Each row is a point. Each copy is the shape, with its points in the same order, stretched, turned, moved and blurred by noise. Say if it was mirrored as well.

Shape, 9 rows:
[[  8  10  39]
 [-16 -28  47]
 [ 45  22 -17]
 [  3 -32  38]
 [-38  59 -28]
 [ 25 -36 -59]
 [-43   2 -22]
 [ 65 -25  51]
 [ 14 -26 -14]]
Copy 1 (9 x 3):
[[-34  -1  44]
 [-42 -39   4]
 [ 18  40  49]
 [-24 -29  15]
 [-41  74  11]
 [ 56  18 -18]
 [-29  23 -30]
 [  5 -29  68]
 [ 14  -1   6]]
Copy 1 is: only turned
Copy 2 (9 x 3):
[[-20  -3 -40]
 [-52 -36 -39]
 [ 46  -4 -12]
 [-29 -42 -41]
 [-12  39  45]
 [ 45 -68  28]
 [-32 -17  38]
 [ 19 -39 -87]
 [ 11 -47  -3]]
Copy 2 is: mirrored

Shape:
[[-44  -9 -59]
 [  7 -34 -42]
 [-35 -22  33]
 [ 34  72  11]
 [-27  -2 -46]
 [ 37 -21  -5]
 [-11  23 -25]]
Copy 1 (7 x 3):
[[-35  18 -29]
 [ -3 -24 -20]
 [ -2  26  56]
 [ 93  44  18]
 [-17  14 -26]
 [ 42 -21  15]
 [ 19  21 -11]]
Copy 1 is: only turned
Copy 2, 7 rows:
[[  0  62 -31]
 [ 36  19  -3]
 [-42  11  34]
 [-39 -67 -45]
 [-12  42 -32]
 [ 26 -21   4]
 [-21   9 -31]]
Copy 2 is: mirrored
Copy 3:
[[ -3 -86 -44]
 [ -4 -21 -59]
 [-59  -7  19]
 [ 58   6  66]
 [ -6 -60 -29]
 [  6  26 -26]
 [ 16 -40   9]]
Copy 3 is: mirrored
Copy 4:
[[-70   8 -41]
 [-44 -42 -31]
 [-23  14  43]
 [ 60  55 -46]
 [-50   8 -39]
 [  1 -41 -15]
 [-13  29 -40]]
Copy 4 is: only turned

Shape:
[[ 43  63 -16  -1]
 [  6 -33  -7   8]
 [ 13  53   3  13]
 [-14  55   3 -24]
 [ -5 -42  17 -34]
 [-23 -70 -32 -33]
 [ 10  58 -11  31]
 [ 50 -27   8  25]
 [ 12  77   8  21]
 [ 55 -19 -29   0]]
Copy 1:
[[ 43  94   4  16]
 [ 21 -19  11  34]
 [  8  68   1  -6]
 [-25  73  29  18]
 [  4 -29  63  42]
 [ -2 -48  35  95]
 [ 10  73 -23  -4]
 [ 67 -10  11   1]
 [  1  91  -5 -24]
 [ 75  11  12  50]]
Copy 1 is: mirrored
Copy 2, 10 rows:
[[ 49  15  35 -23]
 [  1  12 -28   8]
 [ 24   8  40   1]
 [ -2  17  42 -27]
 [-24 -18 -32 -20]
 [-34  22 -67 -22]
 [ 28  29  43   8]
 [ 40 -15 -23  21]
 [ 27  14  65   6]
 [ 47   3 -38  -9]]
Copy 2 is: only turned
Copy 3:
[[ 33  66  -7   0]
 [-16 -21 -15 -21]
 [ 20  39   6  19]
 [  8  36  50  -6]
 [-52  -5  14 -45]
 [-31 -50   5 -82]
 [ 44  22   2  35]
 [-16  12 -57  -6]
 [ 36  46  14  42]
 [ -2  27 -49 -40]]
Copy 3 is: mirrored
Copy 4, 10 rows:
[[  5  21   7 -57]
 [ 10   9  -7  24]
 [-16  19  26 -30]
 [-43 -19  17 -26]
 [ 11 -39  12  41]
 [  9 -41 -45  53]
 [-33  40  13 -28]
 [ 55  23   9   2]
 [-32  29  28 -41]
 [ 44  10 -30 -18]]
Copy 4 is: only turned

Shape:
[[ 59  50  -3  42]
 [  6 -37 -11 -32]
 [-36   8   7 -21]
 [-18  -9  16 -35]
 [  6 -30  26  41]
 [-53 -26  14  -2]
 [  2  68 -25  53]
 [ 16 -21 -47 -61]]
Copy 1:
[[-22  42 -85  25]
 [  8 -20  -8  -6]
 [-32  20  15 -19]
 [-19  -8   8  -4]
 [ 20  31  29  49]
 [ -7  30  56 -13]
 [-22  95 -51 -24]
 [  3 -34 -44 -53]]
Copy 1 is: mirrored
Copy 2, 8 rows:
[[ 30   8  41  49]
 [ 43 -25 -24 -37]
 [-17   2 -35 -41]
 [ 10   4 -24 -56]
 [ -5 -61  30 -29]
 [-44 -39 -25 -66]
 [-32   0  -5  56]
 [ 70   1 -56 -15]]
Copy 2 is: only turned

Shape, 9 rows:
[[ 27 -26  46 -20 -50 -62]
 [ -5 -15  25 -74  33 -52]
 [-10  -5 -38  21 -11  -4]
 [-67 -18 -14  16 -40  56]
 [-61  39  -2 -35  16 -28]
 [-30 -55 -13  11 -34 -13]
 [ -7 -43 -22 -33 -37 -45]
 [ 21 -39 -38  32 -49  35]
 [  7  17   5 -78 -17 -55]]
Copy 1 (9 x 6):
[[ 17  -6  -6  -1 -21 -51]
 [  6  -6 -21 -13  59 -30]
 [-17  -9  -8   5 -17  38]
 [-15  57   8  26 -13  55]
 [-58  33 -22 -32  33   4]
 [ -8  -3   4  44  -5   4]
 [-23  -2 -40  45   4 -19]
 [ 27  -2 -17  26 -56  63]
 [-18  11 -58 -27  24 -48]]
Copy 1 is: mirrored
Copy 2, 9 rows:
[[ 72 -17 -19   0 -61 -17]
 [-15 -10   8 -41 -72 -16]
 [  0  -8 -30   1  40  -6]
 [  1 -62  11  -1  72  -3]
 [-50 -41  -5 -11  -1 -63]
 [ 19 -46 -26  -9  12  21]
 [ 21 -34 -36 -39 -17   4]
 [ 53  -4 -18 -13  63  32]
 [ 17 -14 -11 -47 -41 -46]]
Copy 2 is: mirrored
Copy 3:
[[ 25  -4  11  95 -22 -14]
 [-53  59 -34  48  -1 -14]
 [ 22 -27 -18 -23  -2  24]
 [ -7 -35  22 -53 -82  33]
 [-21  61 -42 -36 -34 -22]
 [ -5 -52 -15  20 -47  23]
 [  4  -8 -39  58 -39  37]
 [ 36 -69  27   4  -4  64]
 [ 13  71 -26  51 -12   9]]
Copy 3 is: mirrored

Shape (12 x 6):
[[ 23  18 -14   7  36 -20]
 [  9  28   3  15   3  63]
 [ 23  42 -18   0  -6  17]
 [-28  11 -25   3   1  -5]
 [-33  -8 -19   4   9 -23]
 [ 15  34   2 -20  29  12]
 [ 30  -6 -23 -13  15  -8]
 [-24 -15 -17 -23  -1   9]
 [-21 -12  10  12 -38  -8]
 [-20 -15 -17  17 -81 -15]
 [-32 -15  12  -1 -66   3]
 [-11  -2 -21  20  17  -2]]
Copy 1, 12 rows:
[[-42   5  -6  19 -33  16]
 [ -2  45   9  10  35  19]
 [  3  35   4  22 -13  35]
 [ -8  15  12 -15 -24 -32]
 [-16  -4   7 -18 -28 -48]
 [-42  11  28  16 -12  27]
 [-11  -8 -16 -11 -32  29]
 [  2  -9  16 -38 -16 -23]
 [ 41  -7   2  12  15 -39]
 [ 95   3 -16   5   3 -35]
 [ 72  -4  12   7  27 -44]
 [-20  11  -7 -12 -20 -21]]
Copy 1 is: mirrored
Copy 2, 12 rows:
[[  0   8  31  -2  25 -11]
 [ 25 -23 -48  25  38  37]
 [ 40   0 -22 -14  30   0]
 [ -5  18 -14   5  -6 -32]
 [-25  17   5  10 -22 -34]
 [  0 -23 -12 -25  32   2]
 [  0  31  14 -26  13   3]
 [-20  15 -25 -16 -14  -4]
 [ 15   5  -6  10 -54  -6]
 [ 42  39 -18   9 -79 -13]
 [ 18   7 -32  -5 -81  -9]
 [ -6  20   8  18   5 -11]]
Copy 2 is: mirrored
Copy 3, 12 rows:
[[ -5  36   3  27  -8 -27]
 [ 28   8 -30  11  41  29]
 [ 23  25 -41  15 -16  -4]
 [  2 -16  22  12 -17   3]
 [ -2 -20  42   7 -12  -6]
 [ 23  38 -15 -15  -4 -10]
 [ 16   9   1  14 -13 -57]
 [ 22 -34  23 -12  -4 -26]
 [-12 -32  -4  -3  10   0]
 [-11 -68 -22  13 -10 -18]
 [ -6 -60 -17 -24   8  -3]
 [  1 -10  25  31   3  -9]]
Copy 3 is: mirrored

Shape (12 x 8):
[[ 10   6  26 -24   6 -50  29  -3]
 [-15  20  15 -29  11 -46 -77  -2]
 [-15   3 -19  26  -5 -15  40  14]
 [-20   1 -11 -26 -17   4  42  -8]
 [ 12   5   7  20 -21 -32 -27 -14]
 [-14 -29   8 -19   5 -32 -41 -34]
 [ 16   9  -1 -15 -37  12 -38  13]
 [  1  12   6 -38   1  20  36 -11]
 [-13  16 -14  95  12  20  31   2]
 [-17  22   2   9   4  14  30 -27]
 [  2 -15  16 -33   0  25  18  14]
 [ 44 -24 -69  10   8  21  31  -7]]
Copy 1:
[[  9 -24   1 -28  16 -15  20 -58]
 [-33 -39  16  39  56 -58 -68 -12]
 [  5 -19 -26  -9 -25  -2  49 -19]
 [ 15  18 -39 -22  13  17  27 -25]
 [  7  -3   1  19 -16 -44 -19 -10]
 [ 18  -1   4  34  46 -52 -15 -11]
 [-20  28   3   3   0 -17 -45  27]
 [ 24  17 -16 -32  14  33  -4 -22]
 [ 30 -23  -8  25 -74  16  31   0]
 [ 35   3 -26   0  -9  22  -2 -26]
 [  2  26  14 -25  19  27  19  -1]
 [ 63  -2 -26 -40 -40 -13  14  48]]
Copy 1 is: mirrored
Copy 2:
[[ 19  59  13 -37   8  -7  28   9]
 [-20 -17  22 -91  -2 -46   7  33]
 [  3  48  -8  32  18 -19 -22 -25]
 [-22  29  24  14   3  20  34 -48]
 [ 29   6  -5 -17 -22 -55 -11   5]
 [-11  -4 -15 -59 -10  -7  10 -21]
 [-10 -28  13  17 -32 -34  17  19]
 [  4   0  31  10  18  23  60 -12]
 [ 53   5  -4  73  54 -48 -71 -21]
 [ 27  -3  37  15  38  -7  12 -41]
 [-13  -1  16  15   1  37  31   5]
 [ 12 -13 -84  87  15  -8  45 -19]]
Copy 2 is: mirrored
Copy 3 (12 x 8):
[[ 29 -42  17 -10 -21  13  27  -6]
 [ 58  17   3 -91 -30 -31  33   2]
 [-22 -22  12   9   5   7  36   6]
 [-11  -9   4  22 -19  46  15  -7]
 [ 21  -5 -22 -31 -17 -20   3  27]
 [ 37   3  -9 -40   1   5  -9   0]
 [ 24  26 -50 -20 -27   7  20  18]
 [ 16   3  -6  32 -16  36  15 -18]
 [-51   2   6  22  19 -58  27   8]
 [-13   1   9  21 -19   1  -1 -16]
 [ 17  -5 -33  12   0  33  27 -27]
 [ -2   9 -11  69  26  52   3  40]]
Copy 3 is: mirrored
